Each row is a point. The points of each table are mixes of a few directions, plus a little noise. How many directions does each table use, and how many do they share? Where both have some left over, give the other angles between the two spaces (their principal angles), to ten degrees, smallest first.

First (4 x 2):
[[-0.47  0.45]
 [-0.12  0.11]
 [ 0.57 -0.54]
 [ 0.01 -0.01]]
Second:
[[-0.36  0.34]
 [ 0.33 -0.31]
 [ 0.00  0.00]
 [ 0.50 -0.47]
 [-0.46  0.44]]
Directions: first 1, second 1, shared 1

First:
[[ 0.06  0.09 -0.23 -0.01]
 [ 0.13 -0.28  0.75 -0.20]
 [-0.35  0.10 -0.24  0.27]
 [-0.82 -0.09  0.30  0.52]
 [ 0.27 -0.03  0.06 -0.19]
 [-0.04  0.17 -0.47  0.10]
 [ 0.86 -0.19  0.43 -0.65]
 [-0.13  0.22 -0.59  0.17]]
Second:
[[-0.15 -0.37 -0.20  0.04]
 [ 0.18  0.42  0.21 -0.05]
 [ 0.00  0.00  0.00  0.00]
 [ 0.41  0.97  0.50 -0.12]
 [-0.02 -0.05 -0.03  0.01]
 [-0.41 -0.97 -0.50  0.12]]
Directions: first 2, second 1, shared 0; angles 70

First (7 x 9):
[[-0.05  0.30 -0.44  0.37 -0.17  0.13 -0.53 -0.12  0.16]
 [ 0.11 -0.47  0.88 -1.19  0.13  0.43  1.47 -0.48 -0.19]
 [ 0.15  0.18 -0.15  0.04  0.31 -0.05 -0.20 -0.11  0.11]
 [ 0.10  0.34  0.42  0.57  0.20 -0.29 -0.56  0.42 -0.08]
 [-0.24 -0.19 -0.22  0.26 -0.39 -0.17 -0.16  0.33 -0.08]
 [-0.03 -0.18 -0.49 -0.02  0.12 -0.28 -0.09  0.13  0.05]
 [-0.05  0.05 -0.01 -0.04 -0.20  0.23  0.06 -0.17  0.02]]
Second, 8 rows:
[[ 0.47 -0.32  0.10 -0.22  0.41  0.20  0.15  0.13  0.03]
 [-0.41  0.51 -0.40  0.76 -0.20 -0.88  0.19 -0.07  0.65]
 [-0.41  0.18  0.03  0.01 -0.40  0.06 -0.23 -0.13 -0.24]
 [-0.83  0.45 -0.04  0.20 -0.77 -0.11 -0.37 -0.25 -0.28]
 [-0.25  0.28 -0.22  0.41 -0.13 -0.47  0.08 -0.04  0.33]
 [ 0.50 -0.46  0.28 -0.55  0.34  0.61 -0.01  0.10 -0.35]
 [ 0.16 -0.22  0.18 -0.32  0.05  0.38 -0.09  0.02 -0.30]
 [ 0.77 -0.46  0.09 -0.27  0.69  0.20  0.30  0.21  0.16]]
Directions: first 4, second 2, shared 0; angles 40, 60
